Every row gives one point. Each copy is the shape, with its points in the same order, turned, moved and blurred by noise. Is it also mirrored, or only turned?
In the rows, zero is written as 128.

Shape:
[[131 117 141]
 [149 105  92]
 [ 70 124 151]
 [161  99  78]
 [114 163 129]
 [191 127 188]
 [ 87 112 148]
 [142 117 196]
 [145  90 199]]
Copy 1 (9 x 3):
[[125 147 127]
 [133 124  79]
 [ 76 126 159]
 [141 121  58]
 [140 106 150]
 [180 197 133]
 [ 89 136 143]
 [138 190 155]
 [122 211 143]]
Copy 1 is: mirrored
Copy 2:
[[140 130 145]
 [108 106  94]
 [185  98 162]
 [ 95 107  86]
 [174 147 105]
 [ 90 196 145]
 [155  99 163]
 [125 168 176]
 [107 156 198]]
Copy 2 is: mirrored

Shape (7 x 4):
[[ 99 108  86  79]
 [137  93  78  97]
 [118 140 158 136]
 [ 98 105 166 177]
 [ 60 220 125 115]
 [ 90 142 157 116]
 [112 116 112 119]]
Copy 1 (7 x 4):
[[147 156  82  86]
 [141 119  65 106]
 [125 143 177 136]
 [ 77 134 170 147]
 [159 235 155 147]
 [126 165 165 117]
 [125 144 116 118]]
Copy 1 is: only turned
Copy 2:
[[130  54 110 136]
 [162  78 101 112]
 [108 143 141 152]
 [ 87 173  94 148]
 [100  92 166 240]
 [ 87 115 143 160]
 [132 102 112 142]]
Copy 2 is: mirrored

Shape, 7 rows:
[[ 72 144 128  96]
 [ 95 112  73  88]
 [132 104 184 171]
 [111 157 159 182]
 [168 142 185 163]
 [165 109 159 118]
 [ 98 113 118  81]]
Copy 1, 7 rows:
[[164  92 182 132]
 [104  55 155 154]
 [107 177 144  78]
 [145 187 153 132]
 [146 182 108  79]
 [127 120 110  72]
 [131  79 165 109]]
Copy 1 is: mirrored
Copy 2, 7 rows:
[[106  90  98  85]
 [ 93 101  58 140]
 [162 112 191 125]
 [184 119 154  91]
 [162 157 186 119]
 [113 154 165 152]
 [ 77  98 101 124]]
Copy 2 is: mirrored

Shape:
[[133 142 131 131 129 201]
 [159 116 144 145  77 154]
 [165  64 135  71 139 143]
 [113 144 175 163  96 134]
 [142 145 120 182 170 125]
 [128 168 169 169 102 155]
 [141 169 159 134 118  92]
 [215  80 151  62  95 161]
 [147 112 147 141 161  70]
 [110 145  84 159 165  79]]
Copy 1 (10 x 6):
[[119 103  90 161  90 123]
 [173  90 134 142 105 161]
 [149  57 100 173 196 130]
 [130 103 154  91 102 138]
 [164 127 133 133 111  52]
 [138 104 139  99  75 125]
 [163 104 124  62 136 112]
 [193  16  80 166 162 169]
 [176  91 151 106 179  72]
 [172 171 137 113 165  68]]
Copy 1 is: mirrored
Copy 2:
[[ 83 146 133 178 147 151]
 [119 118 167 173 107 107]
 [109  48 167 135 123 181]
 [132 173 175 137 132 107]
 [122 126  95 112 163 101]
 [128 180 157 161 145 109]
 [184 148 141 127 133 124]
 [134  41 193 197 118 168]
 [163  98 135  80 147 117]
 [140 130  74  71 118 121]]
Copy 2 is: only turned
Copy 3:
[[114 138 164 155 138 183]
 [133  80 154 154 113 137]
 [186 100 113  81 147 174]
 [ 70 100 150 130 107 121]
 [ 96 143 135 144 189 102]
 [ 69 110 176 148 120 129]
 [100 122 170  97 124  84]
 [210  61 168  95 131 177]
 [121 111 116  81 170  82]
 [116 179 106 127 159  65]]
Copy 3 is: only turned

Shape (10 x 6):
[[122 136  82 112 117 163]
 [116 124 149 147 112 115]
 [ 61 107 170 167 190 134]
 [145 193 135  76  92 150]
 [124 127 179  87 104 176]
 [175 197  86  92 135  79]
 [136 152 147 131 162 195]
 [114 113  98 113  98 116]
 [ 73 173 119 150  90 119]
 [163 115  86 151 120 170]]
Copy 1 (10 x 6):
[[134 136 114 149 182 144]
 [104 113 124 123 105 137]
 [ 56  95 206 120 122 104]
 [147 151 109  98 155 212]
 [110  77 140 118 149 207]
 [200 200 125 106 115 152]
 [ 94 137 179 155 165 188]
 [136 108  98 128 144 118]
 [ 78 153  95  87 140 126]
 [126 141 117 200 152 147]]
Copy 1 is: only turned
Copy 2, 10 rows:
[[134 147 144  98 141 200]
 [131 121 104 136 125 130]
 [ 61 166 130 131 149  83]
 [132 130  90  77  72 205]
 [ 81 141  82 135  93 191]
 [174 117  94   8 117 167]
 [ 90 206 109 104 119 175]
 [145 105 132 115 140 170]
 [154 130 161 118  82 122]
 [167 174 111 122 167 194]]
Copy 2 is: mirrored
Copy 3:
[[ 91 111 103 171 128 171]
 [136 116 139 125 115 114]
 [152 122 168 162 200  87]
 [ 72 186 112 120  93 169]
 [ 88 173  90 136 121  96]
 [122 139 127  76 116 235]
 [133 179 102 175 154 139]
 [ 95  86 115 129 116 147]
 [ 92 113 187 154  93 141]
 [143 113  78 181 112 168]]
Copy 3 is: mirrored

Shape (14 x 8):
[[ 98  84  72 249  87 142 152 155]
 [153 138 123 119 115 165 133 105]
 [143 101 120  81 152 131 130 124]
 [120  90 149  82  97 133 131 118]
 [148 137 103 107 154 162 149 122]
 [123 121 110 180 140 132  93 108]
 [152 137 160  90 155 164 153 152]
 [146 136 136 157 142 121 135 105]
 [110  98 159 135 136 175 159 112]
 [101 150 136  85 134 166 101 172]
 [158 143 153 110  96 129 145 106]
 [152 145 157 159 147 124 150 120]
 [159 123 143  99 110 150  54 188]
 [136 129 134  93 155  87 144 130]]
Copy 1, 14 rows:
[[105 136 220 122 123 201  66 181]
 [120 112 136 133 130 100 132  97]
 [125  95  80 122 102  99 106  96]
 [134 153  92  94 111 115 103  78]
 [118  85 114 147 124 109 111  99]
 [149 133 159 157  88 123 115 158]
 [153  85  89 124 162 100 118  94]
 [148 122 136 143 109 135 153 138]
 [172 119 133 135 139 142 101  78]
 [125 146  77 157 153  82  76 135]
 [126 137 122 110 132 108 159  98]
 [157  99 129 137 142 141 163 134]
 [140 146 106  90 137  38  89 161]
 [129 109  58 121 107 136 145 121]]
Copy 1 is: mirrored
Copy 2 (14 x 8):
[[ 63 159 159 114 127  35 227 166]
 [165 117 128 155 120 100 119 156]
 [148 128 127 147 171  96  76 135]
 [119  73 130 154 151  97  92 126]
 [154 158 139 148 136 101  90 159]
 [154 139 151 120 159 103 180 137]
 [154 136 159 134 105 106  58 122]
 [156 137 125 100 131 104 141 135]
 [124  99 171 115 124 104 105 169]
 [134 137 177 190 131 137 101 100]
 [154 100 102 135 101 104 110 130]
 [155 138 131  84 112 105 123 125]
 [164 120 171 195 141  77 117  57]
 [133 141 104 117 158 119  81 107]]
Copy 2 is: only turned
Copy 3:
[[143 178  75 231 151 183 132  60]
 [120 102  93 111 138 129 122 136]
 [155 116 137  91 141 106 154 122]
 [152  90 148 131 101 104 143 123]
 [125 126  88  88 149 120 149 118]
 [120 143 129 140 171 166  94  97]
 [105 137 108  90 120  75 155 146]
 [103 135 126 127 152 159 140 137]
 [ 89 107 119 141 129 100 154  91]
 [132 157 119  91  96  81  93 112]
 [114 103 117 122 105 138 140 166]
 [ 82 150 123 133 144 145 154 149]
 [167 157 136 123 130  69  63 162]
 [141 141 155  83 122 137 168 138]]
Copy 3 is: only turned

Shape (14 x 9):
[[196 126 160 113 145 203 134 120 127]
 [173 151 140  78  81 192 156 149 107]
 [120  61  76 108 140  95 171 129 158]
 [191 156 163 153 156 118  68 139 140]
 [133 152 124 163  66 153 132  87 141]
 [ 90 166 151 102 143 130 147 148  60]
 [128 158 120 156 161 166 171 179  89]
 [ 97 150 125 145 138  89 135 162  57]
 [ 97 179 165 142 110 170  77 107 109]
 [186 140 151 109 141 134  87 150 180]
 [ 94 113 154 133 173 174 109 116 171]
 [ 89 163  59 130 130 201  87  96 144]
 [121 114  81 157 174  89  87 114 157]
 [137 183 131  90  83  85 134  82 139]]
Copy 1, 14 rows:
[[126 184 112  66  81 101 132  64  70]
 [174 152 162 103 116  92 147  44  91]
 [108  52 156 130  80 145  98 152  77]
 [ 72 210 117  63 150 128 148 141  88]
 [ 89 154 125 142 131 156 117  57 131]
 [162 134 102 131 152  64  98 129 136]
 [131 113  69 117 158  77 146 110  73]
 [124 134 111 160 177  80 116 162 115]
 [115 196 108 109 145 112 137  98 173]
 [ 98 178 161  50 122 149 164 130  80]
 [ 91 123  78  65  83 125 133 119 145]
 [148 138  68 130  92 183 170 102 160]
 [ 77 133 110 132 111 179 130 190 109]
 [132 158 176 111 166 172  80 104 135]]
Copy 1 is: only turned
Copy 2, 14 rows:
[[130 156 182 148  72 105 111 157 142]
 [ 74 129 149 154 104 108 124 138 189]
 [165 137  36 133 160  89 116 153 118]
 [162  98 193  89 119 108  80 109 101]
 [120  95 109 130 101 178 138  93 131]
 [ 68 169 133  99 172 159  63 136 145]
 [116 190 157  87 160 143 138 146 151]
 [115 144 112  65 194 168  65 129 159]
 [ 91 121 178 137 134 194  78 106  98]
 [134  99 171 126 117  66  94 122  94]
 [132 151 144 153 136 142 107 163  51]
 [144 151 147 205 167 175 135  83 102]
 [200 126 108 116 175 129  89 105  71]
 [ 85 103  88 122 117 120  75  52 128]]
Copy 2 is: mirrored

Shape (13 x 9):
[[140 114 160 116  79  98  86 139 102]
 [145  88  98  90 122 166 195 144 175]
 [142 103 159  96 113 142 115 125 126]
 [190 115  98 125 158 143 193 188 211]
 [130 139 115 104 131 127 182 135 136]
 [178 111 116 111 116 137 166  70 180]
 [116 157 168 124  50 109 121 128 157]
 [141 141 211 127  59  95  99  93 133]
 [167 134  59 129 125 183 152 143 179]
 [123 144 141  82 133 102  91 105 144]
 [ 87  92 153 121 100  97  85 107 153]
 [102 134 209 152 110 129  99 109 118]
 [122 113 173 190  95  66 137 136  89]]
Copy 1, 13 rows:
[[150 141 156  89  89  91 107 131 182]
 [ 96 116 110 147  85 135 112  70  60]
 [113 133 133 117  78 125 106  94 160]
 [ 69 111 116 122  88 165  98 138  26]
 [123 141 139 163 113 142 108 105  89]
 [ 79 101 152 160  68 146 165  93 113]
 [120 117 222  93 127 101 106  98 149]
 [113 103 212  98  98 113 114 122 214]
 [ 65 154 117 124 102 117 160 102  44]
 [129 177 182 123  60 146 123 100 152]
 [160 142 175  71  77 146 134  72 171]
 [121 141 164  89 129 145 110  95 207]
 [186 104 143 101 153 143 121 157 177]]
Copy 1 is: only turned
Copy 2, 13 rows:
[[143 188 126 120 122 171 141 116 138]
 [ 83 103 177 194  91  98 116  55 117]
 [138 146 141 145 107 161 125  94  91]
 [131 109 179 213 113  70  72  40 166]
 [102 119 123 175  98  96 123 105 125]
 [ 88 120 110 173 146 111 110  39  94]
 [120 131  87 134 113 175 155  76 170]
 [146 162  58 121 117 198 141  73 129]
 [103  78 184 150 143  78 122  57 141]
 [126 129 111 170 155 168 132 132 111]
 [ 87 142 121 137 134 213 110 117 128]
 [144 123  81 100  89 195 107 108 116]
 [109 190  82  85  83 148  73 120 157]]
Copy 2 is: only turned
